Rows are points. Each copy is the shape, with its points in the same order, turned, moved and blurred by noise. Is it also mirrored, or only turned?

Shape (6 x 3):
[[ 4.1  1.7 -0.4]
 [ 5.3 -0.4  3.4]
 [-2.3 -1.6  2.1]
 [-6.8 -5.3 -1.3]
 [-5.0 -2.5 -1.8]
 [ 1.6  3.4  5.5]]
Copy 1 (6 x 3):
[[ 3.5 -1.7  2.1]
 [ 1.7 -5.8  1.4]
 [-3.2 -0.6 -1.2]
 [-4.8  3.8 -5.6]
 [-2.7  3.4 -3.2]
 [-2.3 -3.6  5.1]]
Copy 1 is: only turned
Copy 2 (6 x 3):
[[ 5.2 -1.2  1.1]
 [ 6.0  2.4 -1.7]
 [-0.8  3.0 -0.3]
 [-7.6  1.2 -1.7]
 [-4.5  0.3  0.9]
 [ 5.4  5.9  3.4]]
Copy 2 is: mirrored

Shape (9 x 4):
[[  3.7   2.3  -2.5  -1.5]
 [ -0.5  -0.4   0.5   2.6]
 [  1.5   0.5   0.1  -3.0]
 [  0.7 -10.4   0.7  -1.0]
 [  3.5   2.4   0.4   1.3]
 [ -3.8   0.3   5.4  -0.1]
 [  2.8  -3.5   5.3  -0.3]
 [  3.9  -3.9  -2.2  -1.5]
 [ -9.9   1.2   3.5   3.0]]
Copy 1 (9 x 4):
[[ 3.2  1.6 -1.7 -1.4]
 [-1.2 -1.9 -1.1  2.0]
 [ 1.6 -0.9  0.0 -3.4]
 [-7.0 -4.4 -5.8 -5.6]
 [ 3.2 -1.3 -1.7  0.6]
 [-2.2 -5.0  4.4 -0.4]
 [-1.4 -7.1 -3.0 -3.0]
 [-0.9 -0.6 -5.8 -3.7]
 [-6.2 -2.7  7.7  3.3]]
Copy 1 is: only turned
Copy 2 (9 x 4):
[[ 4.6  1.0 -1.9 -1.0]
 [ 1.2 -4.2  1.7 -2.9]
 [ 0.4  1.2 -0.8 -1.6]
 [-5.5 -5.7 -5.9 -1.9]
 [ 3.6 -1.1  1.4  0.3]
 [-3.4 -0.9  5.0 -3.8]
 [-3.7 -2.7  0.4  1.8]
 [ 0.8 -1.7 -5.2  0.0]
 [-2.7 -2.7  7.9 -9.6]]
Copy 2 is: mirrored
Copy 3 (9 x 4):
[[-4.2 -2.8  1.3  0.1]
 [ 2.0 -1.0 -2.0  0.8]
 [-1.1 -1.0  2.6 -1.5]
 [ 5.4 -5.8  0.2 -8.7]
 [-1.2 -2.2  0.4  3.0]
 [ 5.8  2.8  2.1  0.8]
 [ 4.5 -4.4  3.2 -0.5]
 [-1.7 -5.3  0.4 -4.0]
 [ 7.2  7.1 -3.0  0.6]]
Copy 3 is: mirrored
Copy 4 (9 x 4):
[[ 5.3  0.5 -0.9 -1.8]
 [-1.3 -1.2  1.0  1.2]
 [ 2.7  2.8  1.2 -2.0]
 [-2.7  7.5  0.5  7.1]
 [ 4.1 -1.5  1.8 -0.1]
 [-3.8  0.6  5.5 -2.2]
 [ 0.6  3.1  5.8  3.8]
 [ 2.8  4.5 -1.4  3.1]
 [-9.6 -2.7  2.5 -3.6]]
Copy 4 is: mirrored

Shape (10 x 4):
[[-4.0  0.5  2.7 -1.5]
 [ 4.6 -0.5  0.5 -3.8]
 [ 1.5 -2.4  1.3  0.4]
 [ 6.7 -3.3  2.2 -4.6]
 [-4.8 -0.9  0.3 -1.5]
 [-0.7  5.4 -2.4  0.4]
 [ 2.1  5.9 -5.5  2.2]
 [-2.9 -5.6  1.3 -3.4]
 [-1.9 -5.2  1.8  5.9]
 [-3.3 -0.8 -3.1 -4.2]]
Copy 1 (10 x 4):
[[-3.9 -2.7  3.5 -0.2]
 [ 5.2 -0.6  4.3 -1.5]
 [ 1.4 -1.2  0.1 -1.0]
 [ 6.8 -1.2  3.3 -5.2]
 [-3.5 -4.7  2.3  0.7]
 [-0.2  0.4  4.4  6.5]
 [ 3.2  1.6  3.0  8.6]
 [-0.7 -6.7  0.9 -3.1]
 [-2.8 -1.1 -5.8 -0.8]
 [ 0.3 -6.6  4.0  2.6]]
Copy 1 is: mirrored
Copy 2 (10 x 4):
[[ 0.5  0.4  0.2 -6.0]
 [ 1.8 -3.6 -5.1  1.8]
 [ 1.4 -2.6  2.5  0.1]
 [ 5.9 -6.4 -4.0  3.1]
 [-1.1 -2.8  0.6 -5.8]
 [-4.1  1.3 -3.3  0.2]
 [-8.7  1.5 -2.4  4.8]
 [ 1.7 -6.1  2.1 -5.3]
 [ 1.7 -1.5  6.6  0.1]
 [-4.1 -5.5 -1.6 -3.6]]
Copy 2 is: only turned
Copy 3 (10 x 4):
[[-1.0  5.3  0.2  1.0]
 [ 3.8  1.4 -6.0  0.7]
 [ 3.4  1.2 -0.6 -0.1]
 [ 7.3  1.5 -6.5  2.1]
 [-0.8  5.9  0.9 -2.0]
 [-4.8 -0.5 -3.3 -1.9]
 [-4.0 -4.1 -4.5 -4.5]
 [ 4.4  7.3  0.5 -1.5]
 [ 3.4 -0.1  6.2 -0.8]
 [-0.2  5.8 -2.8 -4.7]]
Copy 3 is: only turned
Copy 4 (10 x 4):
[[ 0.2  2.3  3.7  2.6]
 [-1.8 -5.4  2.3 -1.1]
 [-3.7 -0.5  0.2 -1.0]
 [-4.6 -7.0  4.4 -2.1]
 [ 1.3  2.9  2.2 -0.2]
 [ 4.3 -2.7 -3.3  1.5]
 [ 4.7 -4.6 -6.0 -0.8]
 [-2.7  1.6  5.7 -2.1]
 [-4.8  4.7 -2.2 -0.2]
 [ 4.3 -0.4  2.9 -3.3]]
Copy 4 is: only turned

Shape (11 x 6):
[[  3.6  -2.3   7.4   3.0   0.8   5.3]
 [  0.4  -1.0  -2.2   0.3   1.9   3.0]
 [  3.1  -1.3   2.2   2.5  -3.4  -0.4]
 [  2.8   1.0  -2.1  -0.3  -8.4   2.8]
 [  4.8  -0.2   0.5   0.3   3.0  -2.8]
 [  3.1  -0.8   6.6  -0.4   2.2   1.9]
 [ -1.8  -0.9  -1.7   1.9  -0.4 -16.6]
 [  0.4  -2.2  -2.7   2.6   0.3   1.5]
 [ -0.6  -1.6  -1.8  -3.1  -3.3   4.3]
 [ -1.3   4.9  -1.8   1.6  -0.4   1.8]
 [ -0.6  -1.5   0.2   0.2   0.2   5.2]]
Copy 1 (11 x 6):
[[-4.8  4.5 -6.2  0.5 -6.9  4.6]
 [-0.4 -1.4 -1.2  2.0 -1.3  3.9]
 [-1.8  4.3 -3.4  3.9 -2.2 -1.4]
 [ 1.8  1.5  1.1  5.2 -6.2 -3.8]
 [-1.6  5.5 -1.1  1.9  2.3  3.3]
 [-4.3  5.3 -3.7 -1.8 -4.0  3.9]
 [-1.7  5.8 -2.6  2.2 13.7 -7.9]
 [-1.0 -0.9 -2.9  4.5  0.2  1.8]
 [-0.8 -2.9  1.4  1.8 -4.7 -0.3]
 [ 5.1 -0.1 -2.8  0.3 -1.3  0.8]
 [-1.4 -2.2 -2.8  1.1 -4.0  2.9]]
Copy 1 is: only turned
Copy 2 (11 x 6):
[[ 5.4 -0.3 -5.0 -4.6  6.5 -3.0]
 [ 0.2 -0.6 -4.0 -0.8  0.1  2.1]
 [ 1.7 -2.6  0.1  0.5  5.2 -0.9]
 [ 2.2 -1.6 -1.1  7.8  2.6 -2.7]
 [-3.5 -3.7 -0.5 -3.6  2.9 -1.1]
 [ 3.3 -1.2 -2.0 -5.8  3.4 -3.8]
 [-6.6 -4.9 13.6 -2.0  2.9  5.3]
 [ 0.1 -1.5 -2.8  0.6  2.6  3.8]
 [ 3.6 -1.5 -2.7  2.9 -2.8 -0.3]
 [-1.7  4.4 -0.9  1.8  0.8  0.1]
 [ 3.3  0.3 -5.1 -0.4  0.2  0.9]]
Copy 2 is: only turned
Copy 3 (11 x 6):
[[-0.5 -2.3 -2.0 -2.2 10.2  1.9]
 [ 2.2  3.2 -2.9  1.5  2.6 -1.0]
 [ 0.4 -0.9 -1.4 -4.4  1.8  4.8]
 [ 4.7 -3.8 -4.2 -0.1 -2.7  4.5]
 [-2.0  6.0 -2.5 -2.8  2.5  4.6]
 [-4.3 -0.8 -2.9 -1.7  6.6  1.6]
 [-7.0  7.7  5.8 -7.9 -8.1  5.5]
 [ 4.1  3.2  0.3 -0.1  1.1  0.6]
 [ 2.5 -1.2 -3.1  4.2 -0.2  1.1]
 [ 1.8  1.8 -4.2 -2.8 -1.4 -3.0]
 [ 2.4 -0.6 -1.7  0.9  2.9 -1.6]]
Copy 3 is: mirrored
Copy 4 (11 x 6):
[[  7.6  -4.3   4.8  -0.3   0.6   0.8]
 [  1.5   0.2  -1.3  -1.1  -3.2   0.3]
 [ -0.2  -5.2   1.5   0.7   1.3  -2.5]
 [ -1.1  -4.1  -2.7  -4.4   2.4  -6.7]
 [ -1.7   0.3   3.4   4.0  -2.1  -1.2]
 [  5.6  -0.9   4.2   2.3   1.8  -0.4]
 [-13.4  -1.9  -1.1  10.1   4.0   3.0]
 [ -1.0  -3.1  -1.6  -1.1  -3.2   0.6]
 [  2.7  -0.6  -4.6  -2.9   0.4  -2.4]
 [ -2.3   1.4  -0.2  -4.9   0.5   0.7]
 [  4.4  -1.2  -1.4  -2.5  -1.5   1.0]]
Copy 4 is: only turned
